Each wall is flat, endless, passes through zero and stands at right angles to its row. A trip goes straight from one point to another. Which walls does it cross, in order?
In the rows, 128 means zero.

Walls:
(1): [132 107 107]
(2): [131 104 122]
(3): [168 138 133]
(4): [160 130 185]
(5): [100 95 159]
(6): [96 110 138]
(7): [86 125 118]
Trips:
[133 126 149] to [83 79 178] -> 2, 3, 7
[145 141 189] to [135 143 139] -> 5
[131 132 153] to [104 139 154] -> 3, 7
[118 109 123] to [93 140 136] -> 1, 2
[166 145 170] to [74 164 115] -> 7, 3, 6, 4
[166 134 153] to [151 142 142] -> none

Walls:
(1): [180 125 131 111 110 156]
(2): [65 159 90 98 96 140]
(3): [148 155 122 73 153 112]
(4): [112 119 129 90 159 135]
(5): [116 102 130 135 115 140]
(6): [153 113 108 90 185 111]
Trips:
[167 135 125 131 103 109] to [90 125 121 127 115 110] -> 2, 3, 1, 5, 4
[157 111 149 97 157 113] to [121 146 172 132 149 94] -> 1
[98 128 154 89 99 122] to [130 151 136 154 133 149] -> 3, 4, 5, 1, 2
[91 119 113 89 116 139] to [159 114 131 166 125 151] -> 6, 3, 1, 4, 2
[83 175 115 123 133 166] to [135 82 170 145 159 70] -> 3, 6, 2, 5

Walls:
(1): [162 154 147 146 111 149 140 82 112]
(2): [93 138 108 181 143 152 117 91 136]
(3): [105 103 146 129 95 125 100 100 144]
(4): [122 107 139 157 143 100 120 107 168]
(5): [163 123 92 135 104 111 128 126 105]
(6): [126 167 138 135 75 126 164 140 109]
(7): [121 89 120 104 168 132 92 217 156]
Trips:
[196 105 161 141 137 94 113 133 132] to [140 102 107 133 163 98 164 163 141] -> 1
[185 109 113 174 177 139 140 157 155] to [78 129 97 119 131 129 148 159 131] -> 5, 4, 6
[139 127 111 111 113 150 85 120 128] to [151 144 119 150 105 138 123 116 125] -> 7, 6
[106 129 132 150 111 126 146 128 154] to [101 176 147 168 151 163 100 126 85] -> 1, 4, 3

Walls:
(1): [115 163 108 101 130 133 158 175 136 133 94 125]
(2): [123 136 163 157 128 160 125 109 111 132 125 147]
(3): [104 161 118 125 132 161 97 157 162 132 161 110]
(4): [108 133 127 147 137 177 136 129 147 124 83 177]
(5): [161 86 101 137 125 115 153 140 153 130 164 100]
(6): [153 74 130 203 99 99 134 118 86 111 124 83]
(7): [148 137 139 79 127 97 122 53 103 125 157 108]
Trips:
[99 133 164 157 104 107 131 117 91 163 143 131] to [183 179 150 145 164 149 123 127 139 162 43 107] -> 4, 7, 1, 6
[146 134 121 156 152 150 130 135 105 117 125 142] to [88 135 113 118 147 167 140 144 95 159 89 179] -> 1, 6
[119 115 166 109 122 117 167 119 123 79 116 92] to [116 219 112 182 125 77 173 161 153 118 119 140] -> 5, 7, 4, 3, 6
